Each row is a point. Examples show where two turns around zero, p and q, send a point. Where does a point land after both, in the order given? Backwards means that the second turn is done in reverse. Each puzzle has new turns, and all numbers are rounded.

Turn p:
[1.56 1.28 0.90] -> [-0.69  1.11  1.78]
[-2.57 -0.61  0.66] -> [-1.19 -0.81 -2.31]
[-0.40  0.81 -0.70] -> [ 0.38  0.92 -0.55]
[ 0.73 -0.33 -1.66] -> [1.83 0.04 0.25]
[ 0.39 -0.83  1.62] -> [-1.25 -1.13  0.79]
[ 0.30 -0.33 -0.82] -> [ 0.92 -0.14  0.06]
Turn q:
[ 2.03 -0.54 -0.61] -> [ 0.66 -2.07  0.27]
[0.08 0.19 1.38] -> [-0.73  0.30  1.15]
[-0.37  1.33  0.44] -> [0.52 1.11 0.77]
[-1.74 -0.98 -1.20] -> [-0.46  0.67 -2.19]
Where do these land?
q, then p: [-0.16 -0.35  2.10] -> [-1.75  0.00 -1.22]
p, then q: [-1.23  0.60  0.99] -> [ 0.38  1.15 -1.17]
q, then p: [ 0.26 -0.47 -2.09] -> [ 2.02 -0.47  0.59]
p, then q backwards: [ 1.34 -1.09  0.00] -> [1.63 0.44 0.37]
p, then q backwards: [-0.21  1.30 -1.00] -> [-1.22  1.03 -0.45]

Turn p:
[-2.16  1.02 -1.36 -1.03  0.47  0.74] -> [-0.22  2.17 -1.90 -0.36  0.82  0.45]
[ 0.10  0.85 -0.19 -1.70 -1.22 -0.59] -> [-0.52  0.81 -0.83  0.06 -1.92 -0.46]
[-0.11  1.02  0.79  0.62  1.78 -1.11] -> [-0.57  0.69  1.20  0.35  1.29 -1.56]
[ 1.17 -0.40 -1.10  2.02  0.29 -1.57] -> [ 0.55 -2.14 -0.24  0.76  0.98 -1.70]
[-0.63 -1.26 -1.88 -0.33 -0.01 -1.01] -> [ 0.05 -0.84 -1.88 -1.35  0.36 -0.68]
[ 1.39  0.67  0.66 -0.25  1.08 -0.50] -> [ 0.59  0.39  1.41  0.17 -0.28 -1.31]
[-0.46 -0.86  1.75 -0.74 -1.36 -0.70] -> [-1.86 -0.57  0.66 -0.63 -1.35  0.67]
[ 0.88 -0.18  0.23  0.63 -0.61  2.25] -> [ 1.44 -0.27  0.58  0.80 -0.26  1.87]
[-0.17 -0.87  1.10  0.77 -0.42  2.48] -> [ 0.55 -0.26  1.00  0.18  0.34  2.72]
Turn q:
[ 0.44  1.22  0.76 -0.88 -0.87 -0.14] -> [ 0.64  0.13  1.08 -1.36 -0.17  0.59]
[-1.24  1.18 -0.95  0.91  0.15  0.95] -> [-1.77  0.33  0.46  0.64 -1.15  0.62]
[-0.37  0.34 -1.32 -0.46 -0.41 -0.97] -> [-0.32 -0.56  0.11 -0.56 -1.16 -1.11]
[-2.73  0.67  0.49  0.55 -0.52  0.17] -> [-2.24 -0.79  1.66  0.29  0.45  0.24]
[ 2.55 -2.34  0.32 -0.15 -0.19  0.41] -> [ 2.97  0.18 -1.25  1.15  0.71 -0.22]
[-1.41  0.37  0.28 -0.68  1.01  0.59] -> [-1.38 -0.86 -0.36 -0.38  0.31  1.02]
[ 2.76 -1.43  0.42  0.71  0.83 -1.01] -> [ 2.10  1.57 -1.69  0.21  1.00 -1.14]
Where do these land?
q, then p: [-2.96  0.35  0.10 -0.21  0.18 -0.09] -> [-1.71  0.10 -0.12 -1.66  1.26  1.30]
p, then q: [-0.86  1.64  0.25 -1.82  0.18 -1.93] -> [-1.65 -0.34  1.65 -1.67 -0.76 -1.29]
q, then p: [ 0.85 -0.56  0.71  1.31 -0.50 -0.28] -> [ 0.15  0.20  0.94  1.05  0.48 -1.15]
p, then q: [-1.01  0.42  0.07 -1.73 -1.17 -0.65] -> [-0.78 -1.03  1.49 -0.21 -1.42 -0.20]
p, then q: [ 1.38 -0.27  0.62  0.29  0.54  1.28] -> [1.36 0.92 0.06 0.03 0.94 0.89]
p, then q backwards: [ 0.17 -1.86 -0.94  0.66  1.11  0.73] -> [ 0.49 -0.59  1.55 -1.85 -0.08 -0.38]
q, then p backwards: [ 2.43  0.27 -0.82  1.50 -0.34  0.95] -> [ 0.78  2.18 -0.57 -1.32 -0.20  1.56]
